Each row of a before or after table is a point. One or more steps were done to the points. Then noise was added and the rows were shuffled. The steps act on columns, c1 being the first. What was done? A step turns or swaps two columns, mirrors them in a line or flattens them onto one, adds a multiple of one to another, or multiplies or shifts one. Angles are multiples of 10 degrees, from the lower column toward the higher: turns from -170 to 170, lines from 10 to 170 but not 90. Use the fewest steps. Two steps may share a column if one is a turn and the other turns, adds or multiplies; they go together, in the order done. Otherwise the lowest column goes first.

Before, 13 rows:
[[ -5  18  63]
 [ -1   4 -11]
 [ 46  13 -16]
 [-50  12 -48]
 [  6 -25   4]
 [-76 -57  -5]
 [ 39  60  24]
 [ -3  28  38]
 [ 10 -22   8]
 [ 33 -44  50]
 [ 23   7 -16]
 [  4 -52  22]
 [-87  16  10]]
After, 13 rows:
[[ 43 -56   3]
 [-13  12  45]
 [ -1  -5  66]
 [ 33  17 -11]
 [ -6   9  -9]
 [ 74 -59  31]
 [-40 -51 -25]
 [-95  11  15]
 [ 24 -24  -1]
 [-70  28 -40]
 [ 13  12 -13]
 [  5  48  44]
 [ 25 -26  -5]]
Steps: turn c2 and c3 by 20 degrees; add -0.7 times c2 to c1

Before (14 x 8):
[[ 35 -11   7 -33 -27  11  10  -4]
 [-14  10 -13 -30  -3  -3 -17 -13]
 [  5  41   7 -17  -4  14   3  -8]
 [ 28 -14   2 -25  12 -27  -7  -3]
 [-14 -12   5 -20 -28   2  11   0]
 [ 27  -3 -38  95  41 -11  11 -17]
 [ -9  -7 -21 -12  -5 -10   5 -19]
 [-16   2 -36   8 -27  11  11 -41]
 [ 24  67 -31   8 -16   7 -33 -21]
 [ 19   1   3 -27 -12  16 -10 -63]
 [-18 -11  -1   6  -8   2 -14 -13]
 [  7   6 -15 -20   5  24 -18   0]
 [ -7  19 -13 -18  21   7   2 -14]
 [  1  -6 -13 -35 -16  15   3 -17]]
After:
[[ -4   8   9 -12 -16  -4 -32 -11]
 [ -3  -1  -7 -16 -17  15 -21 -63]
 [ -8 -13 -11 -18   7 -29 -24  -6]
 [-38  43  -4  27 -25   7 -16 -19]
 [  4  29  -7 -14  -7  13  -7 -10]
 [-14  -3   2 -29 -25  16 -22 -16]
 [-17  -5   6 -12  -4 -13  -7 -18]
 [-27   0  12  -2 -24  10  14 -44]
 [ -9 -10 -12 -31 -27  14 -17  -6]
 [ 10  -7   7 -21 -27   1  -3   1]
 [-45  -3  -2  65  59  -6  71 -19]
 [-14   6  -2  -2  -7  24 -26   4]
 [  4  -7   4  15  -9   3  -7 -16]
 [ -8  14   5 -14  18   7  -8 -16]]
Steps: turn c1 and c3 by -110 degrees; multiply c3 by 0.4; multiply c2 by 0.7; turn c4 and c7 by 40 degrees; add 0.3 times c7 to c5

Before (10 x 11):
[[ 16  -6  56 -40  -2  -8 -22  30  24  27  20]
 [-12  29  16 -25  32  42 -31 -16  46 -50  45]
 [ 53  33   6  67  -5 -28  71 -62  21 -26  63]
 [ -1  12  60 -32  24 -48 -37  -1  60  13 -10]
 [-24 -24 -23  45 -14  56  20 -95 -28 -23  31]
 [ 62  74  44  32 -26 -31  34   3  41  52 -40]
 [-36  -6  -6  -9  61  42  19 -11  35 -27  29]
 [ 40  33  44 -30  26 -20  -5   2  -5   7 -33]
 [-17   3  -2 -45 -19  40  36 -84 -15  20   4]
 [ 17  42  34  68 -42 -41  77 -25  18 -52  31]]
After:
[[-38  45 -30 -28 -52 -11  45 -16 -25 -26  22]
 [-71  48  22  63  10  -4 -52  25  42 -43  34]
 [ -2  16  30 -26 -41   0   5  40  17  12   1]
 [  0   2  43 -48 -27 -29  16  24 -34  31   8]
 [-33  43  45  74  26 -32 -56  -2  11 -78  23]
 [-45   6  73 -28 -42  -9  24   3 -30  30   3]
 [-36   3 -35 -49   0 -28 -43 -43  67  -1  -1]
 [-51  35  52  34  -2 -37 -45  52 -17  39  26]
 [-26  11 -45  -3 -52  32 -13 -38 -29 -33   1]
 [-38  -1 -68  39   1 -10  -7 -51  79 -30 -10]]
Steps: turn c1 and c8 by 70 degrees; turn c1 and c9 by 130 degrees; flatten c2 and c11 onto the line at 30 degrees; turn c3 and c6 by 60 degrees; turn c5 and c6 by 140 degrees; mirror c7 and c10 in the line at 100 degrees

Before, 14 rows:
[[ 22  -9   4 -21   9  23  13 -31  18 -12  -5  15 -36 -19]
 [ -1  41  34 -43 -28  19  -5 -16  19  -7  -9   6 -13 -13]
 [ -3 -20  -6  -4 -23 -57  33 -15  16 -14   3 -14  11  -4]
 [-22 -10  -9 -18 -23  -7 -12 -14 -14 -28  21  27 -11 -29]
 [ -8  30  13 -24 -17  22  17 -49  21 -37 -15  51 -15  18]
 [-29 -20 -38  38 -16  -2 -15  57  82  -7 -36 -36  29  63]
 [ 27  50 -16 -14 -18  13   2 -29   8 -16 -21  42   3 -36]
 [ 33   8   5 -45 -14 -21  -3  -4  -8 -42  -7  32 -27  -1]
 [-18 -43  -6  43 -45  10  15  56  37 -20 -59 -29  47  33]
 [ 25  20  45  24  22  16 -19 -20  45 -36  10  17  36  30]
 [  3  29  20  -5  -9   1  29  10  26 -27  11  43 -27 -19]
 [ -3 -19  39  22  30 -23 -17   7  41  24 -19  33  29  45]
 [ 30  11  31  43 -26  19 -21  -9  48  12   4  27   5  57]
 [-14   3   9  14  -9 -37  -4 -13  -2 -32 -29  -3 -37 -16]]
After (14 x 14):
[[ -7  -7  -7   6   1  33  42 -32  16 -11  -6  16  11 -17]
 [-38  35   0   2 -20  34  25 -46  23 -30   5  50  24  20]
 [-30  41  20 -16 -22  46  10 -17  20  -1  20   6  -5 -14]
 [-47   8  10 -18 -31 -36  36 -15  -3 -30  -8  -3 -15 -18]
 [-27  30   0  -5   3   3  36   7  28 -22  15  43  15 -21]
 [ -5  24  13  29  19  -6 -40 -21  45 -32 -14  17   0  31]
 [-60 -21 -94  20 -39 -28 -40  58  84 -12  -4 -36 -20  61]
 [-53  -4   1 -17   6   9  10 -14 -16 -30  31  29 -14 -30]
 [-50 -40 -32  35 -73 -24 -45  56  37 -26   9 -29  15  30]
 [  5  15   9 -44 -13  20  24  -7  -8 -42   7  34 -13  -2]
 [-32 -19 -19 -44  -9 -33   6 -13  14 -17  21 -12  39  -4]
 [-33 -24  10  -4  -4 -32 -33   7  41  21 -34  37  -8  45]
 [  0  51 -21   0 -28  23   3 -27   6  -7   4  42  10 -37]
 [ -2  10  -2  45  -8 -21 -10  -7  47  16  23  28 -15  58]]
Steps: shift c1 by -30; turn c2 and c10 by 10 degrees; add -0.7 times c9 to c3; turn c4 and c6 by -50 degrees; turn c5 and c11 by -60 degrees; add -0.3 times c8 to c7; turn c7 and c13 by 70 degrees

Before (11 x 20):
[[ 25  28 -27 -31   4   2  22   4 -26  17  32  -6  39 -16  14 -29  16  28
  -24   9]
 [ 10  40  -9 -51  59  31  63  22   0  22  38   9  28 -33   5 -53  25  25
  -17  -6]
 [-24  -7 -16   9   5  13   4  35 -28 -62   4 -25  31   3  14  27 -61  -9
   19   1]
 [ -2 -50 -49  19   8  29  -1  29  12 -35  24  -3  10  -5  43  18 -40 -26
   -5  -7]
 [ 16 -10 -19  -5  20  30 -11  77  15  25  35 -40  -4 -47  23   4 -25 -32
  -35  25]
 [ 45  48 -60   0  40  17  51  30  18  -8  -3   7   7  -7  38  -4  11 -20
   -5  42]
 [ -4 -29  17   8  33 -40  11   9 -39 -25 -31  -7  33  39 -11  33 -32  56
   36 -40]
 [-39  -4  14 -14  22 -49  25   2 -76  11 -14  21  35   7 -18   5  -1  20
   44 -53]
 [-21 -23   8  27  -5  22  -5  20 -22 -18 -35 -34   6  10   3  22 -28  -9
  -11 -36]
 [-10  21  13  -4  -8 -48  50  17 -29 -22  14   8  12  30 -15  -4   5  48
   37 -54]
 [  3 -35 -13  61  12  46 -16  35 -21 -40  18 -42 -13 -11  26  54 -13 -11
   11  17]]
After:
[[ -4 -19 -23   1  20  43 -10  79 -27 -33  37 -38  -9 -47  20 -12  24  -9
  -36   2]
 [ 49  60 -13  69  12  37 -17  34  -9  15  21 -43 -14 -11  23 -24   6 -31
    9  30]
 [  2   1  14 -37  -9 -63  49  19  65  40  12  14  13  29 -16  10  -3  15
   35   5]
 [-36 -34 -25 -46   3 -20  18   2   2   5  33  -3  35 -13  12 -15 -30 -18
  -25  14]
 [ 15  69 -48  18   8  37  -4  29   2   3  19  -1  14  -3  41  -1  42 -10
   -5  -1]
 [ 25  31   4  28  -7  20  -2  23  37   6 -40 -38   3   6   1  14  20 -16
   -8  19]
 [ 30  40  20   3  29 -68   5  10  50   6 -34  -9  34  36 -10  -4  25  12
   40  35]
 [-56 -45  -8 -95  59  -7  63  21   6   6  38  11  25 -34   3   8 -27 -40
  -16 -11]
 [ 33  59 -16   9  11  19   0  35   9  57   7 -25  31   6  20  17  50  -9
   21  46]
 [ 15  -8  14 -37  21 -44  28   6  72  -9 -13  21  38   7 -21  32 -16  38
   46  49]
 [-21 -29 -60 -36  34  26  50  31 -50  41  -5  10   3  -5  36 -39  -8  -7
   -9  -2]]
Steps: turn c1 and c16 by -110 degrees; multiply c10 by 1.3; turn c2 and c10 by 140 degrees; add -0.7 times c7 to c4; mirror c6 and c18 in the line at 150 degrees; turn c9 and c20 by 110 degrees; turn c17 and c20 by -160 degrees
